Every row gives one point. Each copy is the shape, with its points in the same order, stretched, turned, moved and blurred by noise. Is it also mirrored, or only turned?
In the rows, 128 means zero.

Shape (8 x 2)
[[137 121]
 [123 136]
 [ 73 134]
 [110  90]
 [110 111]
 [107  93]
 [174 167]
 [164 132]]
Copy 1 (8 x 2)
[[112 125]
 [129 136]
 [174  96]
 [123  85]
 [135 101]
 [126  83]
 [ 89 185]
 [ 84 146]]
Copy 1 is: mirrored
Copy 2 (8 x 2)
[[116 149]
 [125 135]
 [105  92]
 [ 80 141]
 [ 99 133]
 [ 82 137]
 [171 167]
 [138 171]]
Copy 2 is: mirrored
Copy 3 (8 x 2)
[[129 122]
 [118 149]
 [ 68 158]
 [100  94]
 [ 99 121]
 [ 92  95]
 [178 179]
 [163 134]]
Copy 3 is: only turned
Copy 4 (8 x 2)
[[136 153]
 [135 133]
 [ 91 107]
 [ 94 166]
 [108 148]
 [ 93 162]
 [197 131]
 [167 158]]
Copy 4 is: mirrored

Shape (6 x 3)
[[162  95 113]
 [115 117 148]
 [110 127 131]
 [ 96 132  93]
 [180 174 160]
 [160 166  95]]
Copy 1 (6 x 3)
[[135  94 150]
 [124 142 167]
 [115 149 152]
 [ 80 124 123]
 [198 180 120]
 [149 138  95]]
Copy 1 is: only turned
Copy 2 (6 x 3)
[[ 93 172 108]
 [117 129 134]
 [116 111 121]
 [108  91  94]
 [168 201 112]
 [141 165  66]]
Copy 2 is: mirrored
Copy 3 (6 x 3)
[[151 125  83]
 [121 103 136]
 [127 121 145]
 [151 155 155]
 [ 63 136 100]
 [112 181 110]]
Copy 3 is: mirrored
Copy 4 (6 x 3)
[[173 162 151]
 [119 102 159]
 [134  98 133]
 [157  89  96]
 [ 70 165 136]
 [124 159  91]]
Copy 4 is: only turned

Shape (10 x 4)
[[117  80 103 134]
 [163  79 150 116]
 [ 86 120 169 108]
 [159 153 164 110]
 [115 128 139 117]
 [138 122 167 156]
 [139 142 121  97]
 [148 132  76  78]
 [142 128 123 150]
 [ 89  72  78  89]]
Copy 1 (10 x 4)
[[133 111 144  93]
 [165 166 164 111]
 [ 73 141 140 160]
 [163 175 126 170]
 [115 139 127 145]
 [145 129 185 178]
 [155 147 101 128]
 [163 163  76  81]
 [164 124 139 156]
 [ 93 115 105  48]]
Copy 1 is: only turned
Copy 2 (10 x 4)
[[114 144 181 119]
 [171 143 148  96]
 [126  98 130  78]
 [145 139  95 101]
 [117 128 135 103]
 [151 112 125 124]
 [110 157 123 100]
 [ 88 196 145  99]
 [120 143 140 135]
 [ 87 155 196  86]]
Copy 2 is: mirrored
Copy 3 (10 x 4)
[[146  88 103 137]
 [198 141  94 147]
 [167 125 171 151]
 [159 185 140 136]
 [144 135 144 133]
 [150 155 129 181]
 [145 150 132 104]
 [137 128 107  63]
 [127 145 113 149]
 [155  54 112  88]]
Copy 3 is: only turned

Shape (8 x 4)
[[ 85 144 122 103]
 [125 127 117  67]
 [122 150 201 111]
 [150  76  92  68]
 [102 154  88 126]
 [139 159 152 130]
 [117 120 105 147]
 [142 121 144 111]]
Copy 1 (8 x 4)
[[123 142  92 116]
 [145 113 110  93]
 [ 98  56 103 144]
 [137 117 160  72]
 [159 152 101 134]
 [141  86 111 156]
 [134 138 140 159]
 [131  88 138 135]]
Copy 1 is: mirrored
Copy 2 (8 x 4)
[[130  81 130 136]
 [178  87 139 110]
 [119 122 208 132]
 [192 107 110  58]
 [153 108 106 148]
 [152 146 165 145]
 [131 136 109 113]
 [154 136 155 104]]
Copy 2 is: mirrored
Copy 3 (8 x 4)
[[127 186 113 112]
 [172 160 129  65]
 [ 98 143 204 117]
 [182 101  88  37]
 [142 169  87 130]
 [129 124 169 137]
 [122 116  82 128]
 [143 109 146 102]]
Copy 3 is: only turned
Copy 4 (8 x 4)
[[ 98 119 165 145]
 [136 148 168 127]
 [148  95 151 192]
 [166 156 159  80]
 [ 74 147 137 126]
 [134 136 111 172]
 [ 93 119 125 115]
 [155 121 133 132]]
Copy 4 is: only turned

Shape (11 x 6)
[[143 133 146 149 141 241]
 [118 145 145 148 151 134]
 [139 166 133 141 124 104]
 [126 173 132 125  64  86]
 [122 139 144 145 128 137]
 [115 174 103  73  70 145]
 [127 164 149  57 119  85]
 [152 161 110 129 120 101]
 [108 127 127 136 148 121]
 [137 123 133 117 122 113]
 [119 174 131  93 144 105]]
Copy 1 (11 x 6)
[[236  95 127 115  60 150]
 [116 110 118 119 114 168]
 [ 95 138  95 140 125 146]
 [ 99 166  80 122 141  92]
 [126 115 120 117 104 146]
 [180 184 106 135 170  88]
 [104 207 150 135 170 143]
 [102 139  98 163 140 127]
 [107 107 129 128 135 158]
 [108 129 137 136 129 132]
 [114 173 122 141 165 163]]
Copy 1 is: only turned
Copy 2 (11 x 6)
[[140  74 180 198 178 133]
 [129 127 156 127 155 100]
 [124 168 155 106 148 124]
 [128 232 120 120 152 143]
 [133 144 147 139 154 110]
 [107 162  87 152 173 213]
 [ 69 157  89 138 130 149]
 [124 161 143  96 132 152]
 [132 119 130 119 135 110]
 [122 148 129 134 112 129]
 [ 92 128 120 114 156 146]]
Copy 2 is: only turned
Copy 3 (11 x 6)
[[102 137 180  14 145 192]
 [131 133 167 131 139 126]
 [126 137 156 125 116  91]
 [106 143 136 146  58  93]
 [121 130 159 122 122 132]
 [106 184  98  98  66 154]
 [ 88 169  98 179 124 119]
 [132 143 128 112 114  82]
 [141 132 140 150 137 130]
 [110 127 119 140 126 121]
 [123 170 125 149 133 114]]
Copy 3 is: only turned
Copy 4 (11 x 6)
[[ 99 113 145 144 238 105]
 [117 146 162 140 132 138]
 [133 165 154 123 111  99]
 [192 186 129 112  91  84]
 [134 141 145 141 128 125]
 [179 152 107  39 154 102]
 [174 114 165  42  85 125]
 [118 160 136 100 101  77]
 [119 130 136 125 108 146]
 [137 111 128 106 100 104]
 [128 145 168  64 109 133]]
Copy 4 is: only turned

Shape (12 x 8)
[[129  97 119 158 142 125 114 137]
 [115 136 113 134 143 151 114 106]
 [149 128 134 153 130 163 169 169]
 [105 110 154 126 112 120 101 145]
 [ 92 148 144 111 134 128 148 156]
 [141 147 139 115  97 135 166 151]
 [ 92 120  81  90 155 128 114 212]
 [141 129  78  99 142 135 169 104]
 [165 166 115 118 162 147  88 108]
 [122 149 135 113 106 141 147 148]
 [126 117 163 146 108 171 123 156]
 [138 166 121 142  89 116 146 112]]
Copy 1 (12 x 8)
[[110 132 174  96 150 109 137 137]
 [109 131 113  99 128 111 153  97]
 [ 99 123 174 183 178 171 168 115]
 [120 163 158 117 104 121 122 166]
 [122 156 101 150 116 161 159 169]
 [143 137 134 191 157 179 129 133]
 [ 78 162 151  87 124 213 171 192]
 [164  92 106 118 155 158 158  96]
 [ 71 100 107 130 129 109 101  80]
 [129 148 123 166 138 170 140 133]
 [ 90 150 184 161 128 139 153 118]
 [160 152 101 156 175 138 103 114]]
Copy 1 is: mirrored
Copy 2 (12 x 8)
[[146 128 110 166 120 123  89  96]
 [103 126 142 148 113 142  90 152]
 [167 115  99 110 130 139 114 112]
 [137 150  85 166 146 146 139 111]
 [140 136 118 126 177 170 159 145]
 [165 117  92 102 125 121 166 160]
 [175  88  71 159 230 164 116 147]
 [129  75 150 120 103  95 123 181]
 [ 84 117 136 120 159 100  32 154]
 [145 124 102 121 137 141 151 166]
 [132 147  81 145 123 168 116  96]
 [156 142 119 129  78  98 140 181]]
Copy 2 is: mirrored
Copy 3 (12 x 8)
[[159 118 112 103 162 133 106 138]
 [121 155 129 119 131 151  85 158]
 [ 92  74 106 163 188 162 131 103]
 [177 135  97 158 127 128 143 152]
 [140 132 125 178 126 193 164 131]
 [ 99  81 111 177 102 157 146  99]
 [232  95  88 114 126 242 141 137]
 [ 79 109 130  56  94 181 117 130]
 [133 100 168 114 103 143  51 209]
 [118 101 110 175 111 165 139 122]
 [121  99  72 192 177 129 125 151]
 [110 133 142 159  92 125 100  85]]
Copy 3 is: only turned

Shape (12 x 9)
[[113 109 149 121 136 114  59 164  75]
 [129 128 138 109 158 148 168 109 130]
 [143 107 129 139 136 149 138 151 111]
 [ 60 141 141 167 152 130 146 134 107]
 [160 144 184 124 139 129 110 152 150]
 [ 75 132  78 143 147 132 129 121 119]
 [135 167 125 145 145 163  90 190  82]
 [157 154  83 105 147 140  73 113 139]
 [108 152 104  63 113 139 145 176 159]
 [142 108 121 146 121  84 133 125  90]
 [ 91 147 119 140  72 159 175 148 141]
 [131 137 108  87  87 111 126 121  87]]
Copy 1 (12 x 9)
[[118 150  84 211 134 127 174 146  71]
 [190 148 147 119 128  82 118 127 123]
 [147 135 136 160 124 113 105 103 127]
 [160 153 122 127 182 110 155 108 136]
 [138  96 174 149 120 130 119 149 105]
 [143 152  75 138 157 106 140 129 140]
 [123 111  90 188 169  97 124  88  72]
 [115 117  87 169 125 101  99 180 100]
 [140  99  93 121  81  86 160 127 104]
 [134 163 114 160 106 180 118 151 111]
 [107 131 158  87 116 101 129  80 138]
 [117 168  99 141  80 123 146 147  61]]
Copy 1 is: only turned
Copy 2 (12 x 9)
[[184 128 113 118 184 103  97 201 131]
 [129 154 137 125  97 163 146  88 116]
 [134 171  91 137 150 129 133 132 124]
 [134 179 141 108  64 116 119 123 118]
 [155 129 110 140 129 103 177 113 138]
 [115 162 145  83 117 119 110 114 114]
 [163 153 127 130 165  62 142 156  80]
 [143  84 131  87 191  89 155  99 102]
 [111 188 197 146 127 137 125 125 148]
 [105 149  87 119 141 116 130 190 117]
 [ 71 194 148 153  72 139  76 107 148]
 [101 120 147 134 146 127  82 181 115]]
Copy 2 is: mirrored
Copy 3 (12 x 9)
[[153 109 112 128 155 171  94  31  95]
 [149 158 117  95 128  96 164 156 147]
 [151 140 121 126 111 103 140 125  99]
 [143  82  96 138 180 105 153 140 112]
 [191 117 169 130  98 138 132 113 137]
 [ 80 128  96 121 191 133 142 130  91]
 [159  83 125  98  72 160 151  98  58]
 [ 73 155 165  73 116 187 129  87  98]
 [127 138  57 140  94 158  91 172 143]
 [119 150 117 164 148 117 151  83 116]
 [118  87  70 182  92  78 117 183 125]
 [ 77 143  70 135 112 142 119  88 134]]
Copy 3 is: mirrored

Shape (17 x 11)
[[145 120  99 147 141 110 143 164 147 115 102]
 [ 99 170  91 173 174 127 133 192 129 134 120]
 [165 172  96  95 127  69  85  75  75 101 124]
 [109  56 146 108 129 103 134  50 165 151 150]
 [104 131 111 159 158 146 124 141 132 148 109]
 [ 89 148 146 134 150 104 169 159 137 140 129]
 [115 118 121 133 180 116 142 170 134 171 106]
 [ 90  93 158  99  99  81 113  72 139 138  97]
 [ 92 148 131 145 188 121 119 159 179 115 122]
 [103 126 116 206 144 115 121 166 118 120 147]
 [156 201  74 109 107  81  80  82  97 140 145]
 [138 138 163 149 149 159 110 150 120 136 134]
 [127 163 121 175 135 136 144 145 156 137 105]
 [110 149 121 171 158 106 125 134 137 155 107]
 [ 99 130 117 142 121 138 118 179 155 146 144]
 [ 82  63 131 105 105 148 153  40 125 116 137]
 [177 200  94 121 114  65 112  77  94 121 160]]
Copy 1 (17 x 11)
[[150 168 121 149 131 125 119 136 148 104  96]
 [183 181 174 101 131 117 149 116 178 172  97]
 [106  78  62 110  88  87 128 152  49 185  95]
 [ 56  66 159 145  94 159 106 140  82  74 154]
 [149 133 157  95 111 147 145 113 166 137 115]
 [139 156 180 136 173 127 138 147 147 157 111]
 [120 157 162 145 119 145 152 135 161 140  75]
 [ 70 100 120  83 119 133 116 184  66 116 135]
 [148 180 159 102 130 161 120  81 141 162 117]
 [147 156 154 120 122 109 127 149 172 149 167]
 [123  75 106  74  80  73  91 151  80 198  79]
 [105 118 131 132 138 139 138 102 179 185 146]
 [180 136 155 105 141 154 100 135 188 148 118]
 [141 125 164 105 103 155 119 144 158 162 109]
 [125 164 160  98 135 106 114 123 164 142 111]
 [ 98  59 139 107 121 145 159 135  77  38 182]
 [127  74 107 130  95  81  84 158  81 202 101]]
Copy 1 is: only turned
Copy 2 (17 x 11)
[[106 115  91 146 146 100 140 146 146 119 138]
 [ 94 120  90 147 116 100  91 168 112 109 130]
 [203 120 166 124 168 129 137 151 157 176 117]
 [114 150 179 134 174 131 182  70  87 137 154]
 [107 138 108 157 108 106 123 139 108 116 143]
 [ 97 150 110 129 154 101 101 116 111 117 125]
 [112 142 101 143 143  96 115 135 112 108 173]
 [140 183 140 129 171 138 179  99 101 156 126]
 [ 79 137 120 161 157 125 110 161 116 119 135]
 [ 61 133 116 117  96  74 131 139  98 131 123]
 [220 111 169 121 167 129 131 162 139 136  99]
 [ 95 160 130 135  94 108 119 137 140 116 146]
 [108 139 115 165 138  93 124 140 131 100 110]
 [122 151 132 148 147  83 126 141  99 117 127]
 [ 85 133  89 123 113 129 127 145 115  92 134]
 [104 137 138 149 126 152 170  59 100 158 131]
 [205 110 195 111 181 103 130 139 152 146  95]]
Copy 2 is: mirrored

Shape (15 x 12)
[[ 93 166  95 142 186 127 107 132 104 181  87 128]
 [131 130 119 116 145 156 162 119 127 142 162 120]
 [169 149 135 149 186  84 179 190 149 111 112 179]
 [131 136 152 123 122 117 145 145 146 115 135  93]
 [117 159 126 103 133 139 151 100 100  98 135 132]
 [ 90 145  92 107 122 129 143  92 124 137 135 131]
 [ 44 167 121 142 143 141 150  83 126 152 159 117]
 [165 121 146 200 144 117 111 128  80 186  82 161]
 [111 149 114 134  84 131 165 144 117 131 145 129]
 [162 103 109 188 156  77  88 135  70 165 122 159]
 [123 147  93 108 114 141 142  95 146 142 144 134]
 [ 95 157  77 134 150 156 143 121  94 143 140 116]
 [137  87 159  97 118 108 191 159 129 121 125 138]
 [136  96 154 123 123 140 141 171 147  95 132 164]
 [145 103 125 198 163  95 185 157 149  92  86 140]]
Copy 1 (15 x 12)
[[108  79 149 171 145 135 167 163 102 142 164  67]
 [128 141 166 101 120 146 152  82 132 118 165  98]
 [ 95 196 187 110 164 145 141 215 102 102 107 169]
 [110 116 160 129 167 111 133  93 139  93 120 138]
 [103 138  95 106 145 118 120  75 118 124 171 113]
 [117 101 125 125 169 123 137  84 154 154 205  95]
 [ 88 103 169 174 145 100 130  60 135 163 211  65]
 [176  80 171 145  70 103 139 175  73 157 113 138]
 [122 145 161 122 164  85 173  76 135 148 162 130]
 [201  98 148 158 105 106 141 184  89  99 159 155]
 [145 116 138 109 166 142 130  77 151 152 175  98]
 [121 131 136 151 132 138 190  93 115 133 197  82]
 [ 86 134 168  58 128 109 152 133 172 102 155 166]
 [111 160 147 118 109 122 124 145 187 106 114 168]
 [ 95 116 196 167 134 151 158 164 114 125 120 229]]
Copy 1 is: only turned
Copy 2 (15 x 12)
[[178 178  76 144 146 142 191 108 118 127  93 117]
 [124 113 129 109 136 165 129 143 117 135 108  96]
 [101 126 175 167  94  89 163 167  99 117  84 154]
 [ 97 145 131 130 143 105 104 141 114 110 108 128]
 [117 110 106 127 110 156 135 116 100 109 135 135]
 [159  88 111 122 156 155 143 113 118 123 141 118]
 [141 104 104 103 196 160 181  99 115 117 143 105]
 [175 233 149 119  72 139 134  98  79 131 111 100]
 [129 117 113 111 122 127 128 153 101 106 150 112]
 [191 232 153 139  92 154 129 127 122 154 153 135]
 [158  83 117 118 126 157 138 119 125 112 123  99]
 [152 135  78 126 136 160 166 146 116 133 135  90]
 [110 116 159 122 148 118  93 158  80 155 107 149]
 [102 129 145 126  96  87 124 138 112 162 122 137]
 [ 93 123 188 194 107  89 129 157  64 141 105  98]]
Copy 2 is: only turned
